Each row of a before or after table is a point. The points were changed in one or more steps. Then noise was added and the rows were shuffled. The steps act on columns, c1 being the first. Name the steps. A step turns or swaps two columns, mirrors them in a line or flattens them onto one, adds a multiple of one to another, or multiplies or shifts one. Angles are multiples of 10 degrees, from the lower column toward the higher: turns from -170 to 170, lines from 10 to 170 but not 90. Use the fewest steps. Two steps may share a column if one is a turn and the other turns, adds or multiplies; they go together, in the order done. Otherwise the lowest column goes first.

Before:
81,-69,39
62,9,39
94,-7,-45
-48,-20,37
1,-15,46
-50,-38,-6
2,52,4
57,-3,55
-2,52,-41
-45,-50,-24
10,26,26
82,47,6
-38,-34,-2
2,-27,27
After (14 x 3):
7,28,24
58,46,11
-35,-38,-6
69,-6,-45
43,11,42
4,-26,28
-27,-28,1
1,48,-42
61,-70,41
2,50,4
38,1,56
-33,-49,-24
-2,-12,47
-35,-21,37
Steps: multiply c1 by 0.7

Before (8 x 6):
20,72,27,-26,-59,25
-18,52,-7,-59,26,51
-51,33,19,-5,-22,15
-30,-22,-15,-62,21,37
80,-20,2,17,63,-11
-12,34,-1,-77,-7,-39
12,-50,-68,35,4,-10
-24,-54,25,24,-17,42
After, 8 rows:
-25,-57,10,25,-37,44
80,-22,49,16,84,-12
-30,-24,5,-64,38,39
11,-53,-55,37,39,-9
-47,29,-1,-7,-40,16
-9,33,-5,-78,-11,-37
16,70,-22,-26,-96,24
-19,50,15,-57,38,54
Steps: multiply c5 by 1.6; turn c3 and c5 by -30 degrees

Before (11 x 11):
28,-18,16,35,-35,35,-44,-66,37,18,-8
35,17,64,-18,-46,-20,-27,-45,-4,-4,34
31,9,-6,12,15,23,19,-40,31,-1,-62
-3,21,-19,54,-14,6,63,23,33,-48,46
-31,13,66,35,-3,29,33,-36,19,5,4
-19,33,38,42,-48,34,89,4,34,4,-43
14,19,-34,7,24,82,84,-20,52,32,-13
6,-39,13,-2,15,-5,48,-7,-29,12,-26
17,-1,-45,-19,-30,-57,60,-31,32,-41,26
43,-67,19,-35,56,-2,52,6,34,3,42
1,-24,14,-42,-20,5,34,-19,-1,-32,-26
After, 11 rows:
31,-19,23,37,-35,46,-46,-65,37,21,-7
12,18,-34,5,25,94,86,-27,55,33,-16
30,5,1,13,14,88,24,-41,32,-1,-60
36,15,76,-18,-45,-55,-26,-30,-4,-1,32
-17,36,37,46,-50,77,94,13,36,2,-41
21,-3,-40,-18,-30,-80,64,-39,35,-43,26
41,-63,14,-34,56,-41,52,9,32,3,39
10,-41,16,-1,16,15,46,-6,-29,17,-24
-33,17,73,31,-4,23,35,-25,21,5,10
1,-27,19,-42,-17,34,37,-15,-1,-36,-25
1,20,-24,57,-14,-41,65,18,33,-46,46
Steps: turn c3 and c8 by 10 degrees; add -1 times c11 to c6

Before (10 x 14):
24,-48,-46,14,-31,18,35,12,-3,-16,27,-19,11,-35
2,-13,-22,-8,-26,18,-19,-2,8,-9,25,-27,10,-22
12,-33,-38,-19,-11,23,20,12,29,-22,28,-2,-12,-22
2,-7,-37,3,-28,21,-5,5,-23,-13,-90,54,7,-23
22,-16,-35,19,34,-23,-15,-9,30,1,15,-12,-11,-8
12,-5,95,-7,-35,-5,-18,24,10,14,-1,-26,-3,-32
-6,-4,48,21,-22,17,-15,9,29,-17,19,-5,9,-29
-5,-4,-44,16,-12,23,35,17,29,32,-16,-6,-22,-30
23,-37,-39,19,-21,22,6,-21,-17,-21,22,-31,-37,2
17,-2,1,-7,17,3,7,-31,28,-17,27,-15,12,-38
After:
1,-36,-38,3,19,-91,13,22,13,8,21,54,-19,-29
23,-26,-39,19,-7,22,10,29,38,20,21,-32,18,26
21,-23,-36,19,-25,16,9,-26,-15,-11,-22,-11,26,-3
24,-83,-48,16,25,26,-16,20,-6,36,17,-21,-12,-23
12,-44,96,-8,37,0,4,18,-5,-22,-6,-26,8,-46
18,-52,1,-8,-35,29,5,1,-30,19,2,-14,10,-57
11,-54,-38,-19,18,28,-2,4,-18,28,24,-3,28,-12
-4,-42,-44,17,20,-15,-46,0,-6,-3,23,-5,36,-42
1,-38,-22,-9,11,25,21,21,-14,-6,19,-29,-3,-24
-8,-39,48,21,18,20,24,15,-27,4,17,-5,12,-42
Steps: multiply c14 by 2; turn c2 and c14 by -40 degrees; turn c5 and c8 by -120 degrees; swap c6 and c11; turn c7 and c10 by 140 degrees; turn c9 and c13 by 140 degrees

Before, 14 rows:
1,1,16,-23,10,13,23,-18,-81,33,-4,2,-42,-46,-7,51,-31,37,-34,13,22,14,43,-2
23,5,41,-44,44,38,40,2,-21,-4,-2,46,19,-45,0,18,-32,12,-38,-21,25,38,58,20
-32,31,-6,10,-2,-37,-16,-5,-51,-67,6,-12,57,-4,45,21,-17,-5,-2,26,21,-16,-26,49
15,-7,-32,52,4,45,-49,41,6,-12,-14,29,36,29,38,-29,11,-28,23,29,1,13,53,-45
-24,14,-39,50,-2,15,11,35,16,-15,-23,8,-5,-7,8,-31,42,-64,1,1,-2,-6,23,-10
37,4,-17,77,-14,22,-12,27,-53,38,-38,-17,1,7,-35,-34,-14,-30,9,-36,43,60,29,12
-16,34,-65,-15,-51,6,-51,43,5,-95,21,43,26,18,44,-3,28,-41,41,62,-20,30,-36,44
32,-32,52,-32,12,39,-17,-5,-47,15,-6,42,-11,-47,-16,33,-46,-29,-39,-3,21,-29,32,33
-50,68,-61,-38,-60,1,-35,21,13,-22,-17,0,78,-32,35,6,-6,-17,3,43,4,-20,-1,24
51,-4,-6,-33,-6,8,6,-34,-51,-17,1,43,-12,-53,29,40,-17,20,-41,-42,50,-20,55,28
28,14,30,-39,7,-11,-12,3,-5,4,1,-21,-25,-13,25,12,-19,23,-18,8,60,-5,8,41
-32,85,-38,31,-50,-13,-70,32,23,-71,15,34,47,-3,36,8,18,-25,-23,43,6,11,-59,-7
14,-12,-1,8,-3,-5,2,26,-63,0,-58,-31,-8,-2,-23,-16,-17,-55,1,-27,78,43,30,-61
-5,5,-53,20,9,70,-33,-11,12,0,-38,41,31,51,31,-11,43,-59,1,11,4,33,-13,-10
After (14 x 24):
-24,14,-40,52,-2,13,9,35,14,-16,-22,8,-5,-7,50,-31,41,9,1,0,-3,-40,23,-11
-34,82,-37,30,-50,-12,-70,32,24,-71,14,34,48,-3,4,8,18,26,-23,42,5,-38,-59,-8
24,7,42,-44,44,41,38,2,-20,-5,-3,47,19,-45,-11,19,-33,32,-39,-20,24,17,58,21
52,-3,-6,-34,-5,11,6,-35,-51,-16,2,45,-13,-51,-31,36,-17,-12,-41,-43,51,-23,57,28
39,3,-18,78,-15,25,-13,27,-54,38,-39,-18,2,8,45,-33,-15,50,7,-34,42,35,29,11
-32,32,-6,10,-2,-36,-17,-3,-51,-67,7,-11,57,-5,-19,20,-17,0,-1,27,21,-44,-25,50
-51,70,-61,-38,-58,1,-34,21,12,-23,-15,1,78,-33,-2,8,-6,-8,3,43,4,-44,-2,24
32,-30,52,-32,11,38,-16,-3,-46,15,-6,44,-12,-47,33,32,-48,-27,-40,-1,21,-8,30,30
-18,32,-66,-15,-51,8,-52,42,4,-97,20,42,26,18,14,-3,29,48,42,62,-20,-44,-37,44
16,-8,-31,52,3,46,-49,42,7,-13,-15,31,37,29,5,-29,11,27,22,31,2,-39,55,-43
15,-12,1,10,-5,-6,3,27,-61,2,-56,-32,-8,-1,60,-14,-15,43,1,-27,76,6,30,-60
-1,1,16,-25,11,13,24,-19,-81,32,-3,1,-43,-46,-28,52,-30,6,-35,13,22,27,46,-4
-6,5,-53,20,8,70,-32,-10,11,1,-38,40,30,50,35,-13,43,51,0,12,3,-40,-12,-9
28,13,30,-40,8,-12,-13,4,-7,5,3,-20,-26,-13,-32,12,-21,0,-21,9,58,-11,9,40
Steps: turn c15 and c18 by 120 degrees; turn c18 and c22 by -70 degrees

Before (12 x 64):
18,22,8,25,-26,-18,9,-30,14,14,11,-5,-1,14,-7,-3,6,20,2,-12,-2,-2,28,-18,-22,-5,-7,2,4,7,10,-16,-13,-15,24,1,7,-3,40,2,-20,-9,8,-2,5,36,15,10,-11,13,44,-10,-3,-18,8,3,47,2,-8,5,-2,-20,-10,-5
-19,21,-13,18,10,0,4,6,1,-6,-4,-12,4,14,3,-5,-10,-4,-4,-14,21,1,-18,23,5,2,10,8,-4,-1,-2,25,0,12,13,13,12,-21,-22,-8,-12,-11,14,20,-21,21,-1,-8,-13,-19,-8,69,3,8,4,-5,-16,-19,-4,-9,24,1,0,-8
-3,18,4,27,-1,-15,-9,20,2,-10,2,-17,9,22,0,3,-2,17,3,12,-15,-7,-8,18,-5,5,12,-15,15,-5,-4,-6,2,-12,-32,1,3,12,4,-8,-6,6,10,-1,30,3,5,-6,-8,-46,16,-10,23,0,-11,-13,-17,1,-13,4,-5,-15,-19,-11
-9,23,-20,24,8,-17,-21,14,1,-9,10,-9,-2,3,-14,-26,-13,5,-46,-3,31,-12,-9,21,-1,5,-3,40,21,-8,-4,-10,-33,4,-53,-29,-4,-11,-8,-3,-1,-17,9,-8,-22,12,-18,12,-16,-10,7,-23,-17,6,8,14,5,4,-17,5,15,-16,-13,-12
4,21,7,-4,-15,20,9,22,4,6,5,0,12,17,-18,-10,5,24,10,20,-19,0,4,-4,12,-16,-23,-22,22,-6,-2,25,12,24,26,-31,-4,2,-3,-1,-15,15,-15,-7,2,-13,-14,18,-2,9,5,-7,-19,2,-4,3,-17,5,-15,-7,18,12,-9,-11
-14,22,9,19,-42,6,1,-10,8,-4,12,-1,0,23,4,8,-1,-2,-10,22,-16,-9,-9,22,-18,2,-24,-23,22,-10,-16,26,-5,-13,23,-14,-9,-8,-19,-9,-11,-14,14,-11,11,-9,10,7,-12,7,42,-13,-17,-30,-17,20,20,-20,-22,21,33,9,-3,-4
32,18,-29,25,18,-12,5,2,6,17,14,-15,13,20,5,11,-47,3,14,-6,-13,-14,-14,5,0,-26,-22,21,12,-12,-12,-5,8,-2,18,6,-2,-21,11,13,-7,8,-13,4,-18,-14,-16,-9,-10,14,-10,-4,-8,2,6,43,-17,-12,-18,-22,-3,8,-11,3
-11,21,6,20,10,-11,8,4,12,8,12,-16,15,23,8,12,2,-3,10,5,-9,-9,8,21,-3,4,-25,-20,-90,7,-6,-11,0,21,28,9,14,7,-21,-6,-12,13,-12,-1,36,8,-13,-3,-10,9,0,-16,-20,0,-3,2,8,3,-21,-6,15,-7,-30,-7
-5,12,-3,14,17,11,-49,22,15,-8,-10,-24,17,-4,-7,13,-2,2,-7,-3,-11,29,-5,21,9,-26,-25,-23,-20,2,-1,-14,12,14,10,-42,-5,3,3,2,-8,13,0,15,-22,2,-15,32,11,9,-13,30,3,-39,3,14,-10,-2,-17,-24,0,-11,0,4
21,12,-13,9,-28,7,-7,6,8,11,-2,-5,10,8,3,13,5,-1,-16,-7,-17,95,-11,-7,0,-19,6,9,18,-8,6,-16,-5,-7,3,12,-6,1,-15,-10,-22,-13,1,2,9,-15,19,12,-15,10,-12,-21,-4,3,-17,-12,-18,2,6,-1,-3,6,-4,-3
11,27,-21,4,16,1,-10,14,8,11,7,-18,11,-27,-21,3,-7,-1,10,16,-20,-12,-16,13,5,-20,-21,-15,-10,-1,-16,-16,1,-2,-44,12,19,7,55,-6,-21,-13,8,-9,-12,2,17,1,-18,-3,14,4,-18,-3,4,0,-14,-13,-20,-22,22,1,-19,-7
-19,-86,-40,18,-16,0,-14,-5,22,1,-12,-10,-40,-9,-8,-10,7,8,2,54,10,-9,8,22,11,-8,20,6,2,-1,9,-13,-1,13,28,0,-7,10,-19,73,3,-15,12,-8,-5,-13,-13,-1,-1,5,-5,4,-20,-2,5,-4,-5,6,-20,-20,-2,9,-20,-10
After:
-17,-88,-39,19,-18,0,-16,-7,23,2,-12,-8,-41,-9,16,-9,8,8,2,53,11,-9,5,21,12,-8,13,7,2,-1,9,-15,-1,13,26,0,-9,11,-19,74,6,-14,13,-7,-4,12,-13,-2,-7,5,-18,5,-20,-2,6,-2,7,7,-19,-19,-2,12,-17,-9
-5,18,4,28,-1,-17,-9,19,0,-11,2,-15,8,24,-12,2,-1,17,3,13,-14,-8,-8,18,-4,6,9,-13,14,-5,-4,-5,1,-15,-31,3,3,11,3,-8,-6,6,9,-1,29,3,4,-7,7,-46,-8,-10,24,1,-13,-11,20,0,-13,3,-2,-16,-18,-11
33,17,-29,22,17,-12,3,2,6,17,15,-15,13,21,2,15,-46,4,16,-7,-12,-12,-14,4,1,-28,-15,25,12,-12,-9,-4,10,-3,17,3,-2,-22,9,15,-6,9,-15,5,-20,16,-18,-9,-4,14,17,-3,-8,2,6,43,17,-13,-17,-21,-5,8,-12,2
4,21,7,-2,-15,23,10,19,4,7,6,-2,10,19,22,-8,-1,24,11,21,-20,0,4,-7,12,-15,-16,-23,24,-6,0,24,9,25,24,-33,-5,5,-5,0,-15,15,-16,-7,1,16,-16,23,3,10,-51,-5,-19,3,-4,0,10,3,-17,-7,20,12,-9,-11
10,28,-23,4,16,-2,-11,14,10,10,9,-16,12,-28,20,4,-10,-2,12,15,-20,-16,-18,13,6,-19,-16,-15,-9,-3,-17,-17,4,-3,-45,12,17,7,55,-8,-23,-12,5,-10,-10,-2,17,3,4,-4,-62,5,-22,-4,6,1,26,-14,-20,-21,23,2,-19,-6
-10,20,7,20,7,-13,5,5,13,11,13,-15,18,23,-10,13,1,-2,9,5,-10,-11,10,18,-3,5,-18,-22,-89,9,-6,-10,-1,20,25,10,13,4,-18,-9,-14,14,-11,0,39,-15,-15,0,-1,11,22,-15,-21,-2,-2,2,3,5,-23,-6,15,-7,-30,-6
-6,22,-19,25,8,-20,-22,16,5,-10,9,-8,-3,2,14,-27,-10,5,-47,-1,31,-15,-10,20,-1,5,-1,37,22,-8,0,-8,-35,5,-53,-31,-4,-9,-9,-2,0,-15,7,-6,-23,-16,-17,9,-3,-11,-38,-24,-18,8,8,13,9,3,-20,6,15,-15,-14,-13
18,25,8,25,-26,-18,8,-31,14,16,10,-4,1,11,-28,-4,8,22,1,-12,0,0,29,-18,-22,-4,-3,1,6,5,9,-16,-12,-14,23,1,7,-2,39,0,-21,-10,8,-1,4,-55,11,13,-11,15,-42,-9,-3,-21,5,3,-22,2,-7,6,-2,-20,-8,-5
-6,15,-5,12,16,11,-50,23,13,-6,-10,-24,17,-5,22,12,-1,3,-6,-2,-11,29,-5,21,9,-28,-23,-23,-19,2,-2,-13,14,13,11,-43,-6,5,3,4,-7,13,-1,16,-24,8,-16,32,16,11,-11,30,4,-41,4,13,-1,-4,-21,-26,1,-9,-1,0
22,13,-13,10,-28,7,-10,7,8,11,-4,-2,12,9,6,13,6,-2,-18,-8,-16,93,-11,-5,1,-18,3,6,19,-9,6,-18,-4,-8,4,11,-7,0,-16,-9,-23,-11,1,2,10,14,20,12,-6,9,13,-20,-4,2,-14,-10,24,1,7,-2,-3,6,-5,-3
-16,21,8,21,-42,7,1,-10,8,-4,13,-1,-1,24,-41,9,-1,-3,-10,23,-13,-10,-9,22,-17,2,-17,-23,22,-9,-20,25,-4,-13,24,-15,-9,-8,-17,-10,-11,-16,12,-10,9,-8,9,7,-22,7,-10,-13,-18,-30,-17,18,-3,-20,-22,21,32,10,-2,-6
-20,21,-13,16,9,0,4,4,0,-4,-2,-14,3,15,2,-5,-10,-3,-6,-14,21,4,-17,24,3,2,7,9,-2,-2,-2,20,-3,10,13,13,13,-22,-21,-9,-14,-11,15,20,-19,-15,-2,-7,16,-18,9,69,3,11,2,-5,17,-20,-3,-7,23,1,0,-9
Steps: multiply c15 by 3; turn c15 and c51 by 120 degrees; multiply c27 by 0.7; turn c49 and c57 by -130 degrees; turn c46 and c49 by 140 degrees
